Each row is a point. Each copy is the shape, with its points in the same order, turned, moved and blurred by noise. Say if it was mirrored as well.
In the rows, 128 means zero.

Shape (8 x 2)
[[118 165]
 [128  75]
 [112 156]
 [159 166]
 [123 136]
 [111  89]
 [136 150]
 [136  80]]
Copy 1 (8 x 2)
[[ 99 167]
 [144  89]
 [113 168]
 [ 67 147]
 [111 145]
 [147 115]
 [ 94 147]
 [131  90]]
Copy 1 is: mirrored
Copy 2 (8 x 2)
[[145  88]
 [119 173]
 [134  92]
 [178 100]
 [135 117]
 [106 156]
 [155 109]
 [125 172]]
Copy 2 is: mirrored
Copy 3 (8 x 2)
[[ 83 154]
 [174 109]
 [ 92 141]
 [110 186]
 [114 148]
 [143 103]
 [109 159]
 [165 122]]
Copy 3 is: only turned

Shape (6 x 3)
[[ 69 135 160]
 [100  62  98]
 [116 124 100]
 [124 131 108]
 [127 151 147]
 [111  88 134]]
Copy 1 (6 x 3)
[[ 87 168 128]
 [ 64  74  99]
 [119 105  97]
 [127 108 106]
 [138 137 139]
 [ 82 100 132]]
Copy 1 is: only turned
Copy 2 (6 x 3)
[[154  68 111]
 [ 93 118  52]
 [128 144  95]
 [127 134 113]
 [133 115 145]
 [ 99 106  92]]
Copy 2 is: mirrored
Copy 3 (6 x 3)
[[ 63 152 147]
 [108  92  80]
 [132 142 113]
 [135 145 125]
 [123 156 164]
 [109 103 128]]
Copy 3 is: only turned

Shape (10 x 4)
[[114 130 144  76]
 [ 82 178  97 157]
 [131 136 180 168]
 [127 170 130 162]
 [138 110 161 149]
 [141 157 111 134]
 [138 114 161 174]
 [114 190 137 103]
 [122 102 100 110]
 [134 171 142 164]]
Copy 1 (10 x 4)
[[179 115 117 108]
 [135 189  99 171]
 [ 88 137 150 106]
 [ 98 158 101 136]
 [106 108 143 121]
 [122 130  86 137]
 [ 85 112 150 131]
 [150 165  85 104]
 [161  94 112 159]
 [ 93 155 106 126]]
Copy 1 is: mirrored
Copy 2 (10 x 4)
[[102 118 137  89]
 [175 160  82 123]
 [ 90 187 122 157]
 [148 175 124 144]
 [ 85 147 128 160]
 [150 142 140 139]
 [ 94 162 117 179]
 [142 163 142  84]
 [123  91 120 133]
 [137 184 131 146]]
Copy 2 is: only turned
Copy 3 (10 x 4)
[[ 94 181 148 128]
 [ 62  78 148 148]
 [134 109 143  75]
 [ 97  93 121 104]
 [146 125 137  99]
 [ 97 116 108 131]
 [155 106 138  92]
 [ 49 138 135 113]
 [125 153 131 171]
 [ 98  95 121  97]]
Copy 3 is: mirrored
Copy 4 (10 x 4)
[[123  90 116 107]
 [103 182  78 149]
 [ 95 166 177 108]
 [119 184 126 124]
 [115 138 176 128]
 [149 157 121 131]
 [107 160 182 138]
 [126 147  88  89]
 [139 106 128 167]
 [120 185 137 116]]
Copy 4 is: only turned

Shape (10 x 6)
[[148 148 105 166 146 123]
 [ 97 134 102  98 151 112]
 [160 140 108 194 135 104]
 [109 125 171  79 165 161]
 [138 122  85 115 127 132]
 [134 101 139 106 110 116]
 [157 157 137  74 158 139]
 [ 80 104 115  84 112 160]
 [163 179 114 184  82  92]
 [125 121 147 119 130 174]]
Copy 1 (10 x 6)
[[163 112 121 136 110 106]
 [118 183 120 110 127 100]
 [165  83 119 153 110  86]
 [125 197 157 136 127 181]
 [147 137 122  88 137 116]
 [105 129 125 128 156 147]
 [171 182 109 131 154 157]
 [ 86 167 140  74 122 156]
 [152  80  57 146 108 112]
 [133 138 147 108 113 177]]
Copy 1 is: mirrored
Copy 2 (10 x 6)
[[166 104 109 142 159 111]
 [ 93 133 140 113 150  96]
 [204  95 120 138 153  93]
 [ 72 135 106 103 166 166]
 [131 132 108 137 128  95]
 [128 111 124 114  98 132]
 [127 172 104 109 156 144]
 [ 74 118 143 144 100 121]
 [239 125 157 152 139 116]
 [117 110  98 154 124 157]]
Copy 2 is: only turned

Shape (13 x 9)
[[108 146 157  99 138 151 158 108  94]
 [189 113 125 131  63 113 124 134 102]
 [197 163 117 146  61 122 181 145 127]
 [147 127 150 180 165 123 114 133 102]
 [125  89  91 131 158 132 144 130 106]
 [142 165 178 141 144 105 151 111 134]
 [110 165 187 141 155 116 153 135 168]
 [154 162  78 131  63 108 147 177 119]
 [103 154 142 110 141 140 145 137 184]
 [ 76 106 152 136 132 160 140 108  90]
 [149 180 133 132 131 121 124 122 142]
 [106 119 107 135 137 183 137 121 123]
 [ 84 136 126 147 149 129 144  84 137]]
Copy 1 (13 x 9)
[[136 149 124 113 124 131 108 176  70]
 [183 166 101 143 159  92 173 126 137]
 [200 176  82 175 142 146 156  93 108]
 [115 181 156 119 184 132 101 139 134]
 [103 129  95  97 191 146 140 151 118]
 [149 146 151 168 143 139  83 143  97]
 [131 121 176 167 118 175  83 144 108]
 [155 170  50 169 127 141 169 126 145]
 [139  89 140 138 108 176 106 144 119]
 [ 91 146 139  87 128 117 137 157  69]
 [155 149 116 145 128 133  87 133 135]
 [112 138 113  67 128 153 129 132 112]
 [ 91 110 120 111 136 129  93 118  91]]
Copy 1 is: mirrored
Copy 2 (13 x 9)
[[151 151 110 113 126 168 149  73 128]
 [196 129 111 151  86 100 113 119  67]
 [242 151 108 158  68 129 128 134 111]
 [137 176 169 169 111 147 105 115 110]
 [131 177 104 132 152 145 124 152  92]
 [157 155 153 143  75 151 163  97 144]
 [150 147 177 122  89 166 147 121 170]
 [210 138  68 139  71 113  76 151 125]
 [150 147 140 104 117 130 140 126 189]
 [130 115 121 135 157 170 126  92 124]
 [172 176 136 144  83 113 120 106 151]
 [152 148 108 139 170 137 121 121 144]
 [118 135 123 158 137 143 154 119 157]]
Copy 2 is: only turned
Copy 3 (13 x 9)
[[ 91 119 134 106  97 110 151  92 127]
 [136 104 203 135 123 177  89 130 142]
 [161  61 191 183 117 163 134 113 137]
 [ 88 137 124 133 123 190 154 155 115]
 [144 147 107 108 120 153 112 122  92]
 [ 93  98 142 127 147 146 188 122 147]
 [ 88  79 105 127 152 115 193 148 142]
 [183 102 190 180 107 123 118 153 125]
 [128  84  94 120 132  96 156 145 157]
 [ 63 133 111 116 112 112 109 110 103]
 [128 114 137 148 123 142 165 138 171]
 [114 125  85 137  94 128 104 117 124]
 [ 97 142  92 139 153 110 140 109 132]]
Copy 3 is: only turned
Copy 4 (13 x 9)
[[126 152 182 105 108 105 155 110 136]
 [ 94 123  81 119  71 103 179 135  85]
 [ 58 141 107 176 111  97 197 152  87]
 [162  89 138 120 141  92 144 112  92]
 [139 109 112  91 143 117 137 145 156]
 [135 121 174 164 107  76 136 104 106]
 [133 120 189 179 117 110 109 110 108]
 [ 98 177  89 156 118 112 170 195  85]
 [144 136 173 176 107 147 122 137 143]
 [137 149 154  87 126 134 130  83 141]
 [154 133 149 175 100 101 162 140 111]
 [148 133 133 109 138 157 163 123 152]
 [163 151 147 142 129 116 134  87 161]]
Copy 4 is: only turned
